Rows are points. The last column is the point's height on a tilted bowl or saddle (a function of degree 2), plus a little noise. Count its main directions that bend up, bend down and stay straight.

Points (10 x 3)
[[-44   6 -36]
 [-10   1 -10]
 [ 13  61 -16]
 [-15 -28  11]
 [ 33   2  -9]
 [ 42  26 -17]
 [  8 -25  11]
 [-58  75 -89]
 [-43 -75  62]
 [ -4  32 -21]]
Directions: 1 up, 1 down, 0 straight

Points (11 x 3)
[[ 16   9 -41]
 [-47   4  -2]
 [ 26 -34 -47]
 [  8  19 -35]
 [ 11 -48 -52]
 [ 19  58  16]
 [-32  37   8]
 [-84 -38  73]
 [-62 -21  17]
 [-23   7 -30]
 [ 27 -66 -35]]
Directions: 2 up, 0 down, 0 straight

Points (9 x 3)
[[-18  48  61]
 [-18 -61  -7]
 [  6   1 -13]
 [-10 -38 -22]
 [ 89 -44  67]
 [ 41  -5  -3]
 [ 19   1 -13]
 [ 22 -38 -20]
 [ 43  45  59]]
Directions: 2 up, 0 down, 0 straight

Points (15 x 4)
[[ 15  -6 -55  50]
 [ -1  45   8 -19]
 [-57 -30 -54  -9]
 [ 49  56 -20  70]
 [  3 -92  -1  48]
 [ 14  31   9 -11]
 [-22 -36   0 -27]
 [-19  -3   4 -43]
 [-54  46  62 -51]
 [-27  44  -6 -40]
 [-40 -27 -55   5]
 [-26  17   9 -52]
 [ 61 -42  19  20]
 [-49  77 -24 -34]
 [ 37 -22  -9  18]]
Directions: 2 up, 0 down, 1 straight

Points (15 x 4)
[[ 15 -22  53  13]
 [-33   1  33  15]
 [ 50  70  30  54]
 [-47  32 -15 -23]
 [ 39 -65 -10 -46]
 [ 43  14  10  28]
 [-21  -7  18   9]
 [ 14 -23  28   8]
 [ 54 -41  32   6]
 [-14 114 -47 -95]
 [-30 -17 -24 -23]
 [-53  43 -36 -52]
 [ 21 -37 -32 -46]
 [-11  51  -4 -14]
 [ 35 -30  20   5]]
Directions: 1 up, 2 down, 0 straight

Points (16 x 4)
[[  -1   63    2  -47]
 [ -13  -19   89  -38]
 [  -8   20   58  -19]
 [ -10   24   19   -7]
 [   8  -16  -34   28]
 [ -60   27   39    4]
 [  21    7    0    7]
 [   8   -2   65  -12]
 [  27  120   39 -110]
 [  72   34    4   -9]
 [  10  -59  -18   61]
 [  -1    5   -7   10]
 [  16  -58   24   39]
 [ -54   38   47   -8]
 [  11  -18   24   19]
 [  21   26   -5  -12]]
Directions: 1 up, 1 down, 1 straight

Points (21 x 5)
[[ 20 -20  -2  41  -2]
 [-10  94 -42 -44  56]
 [ 97  64   1  22 115]
 [ 25  37  33  22  32]
 [ 41  35  -8  25  42]
 [-12  38 -16  26  28]
 [ 56  10  11  40  37]
 [-69  35  47  41  21]
 [  1  20   9   5   7]
 [-54   9 -55  31  31]
 [-13  30   8 -22   7]
 [ 13  18 -26  13  17]
 [ 50 -18   1  28   7]
 [ 13  30 -51 -23  25]
 [ 48  65 -37   1  66]
 [ 10  17  45  72  33]
 [-24  13   9 -58  -1]
 [ 35   3  -5   8  11]
 [-12  64  69  -9  22]
 [-39 -30 -93 -27   9]
 [ 24  29  72 -19  17]]
Directions: 2 up, 0 down, 2 straight
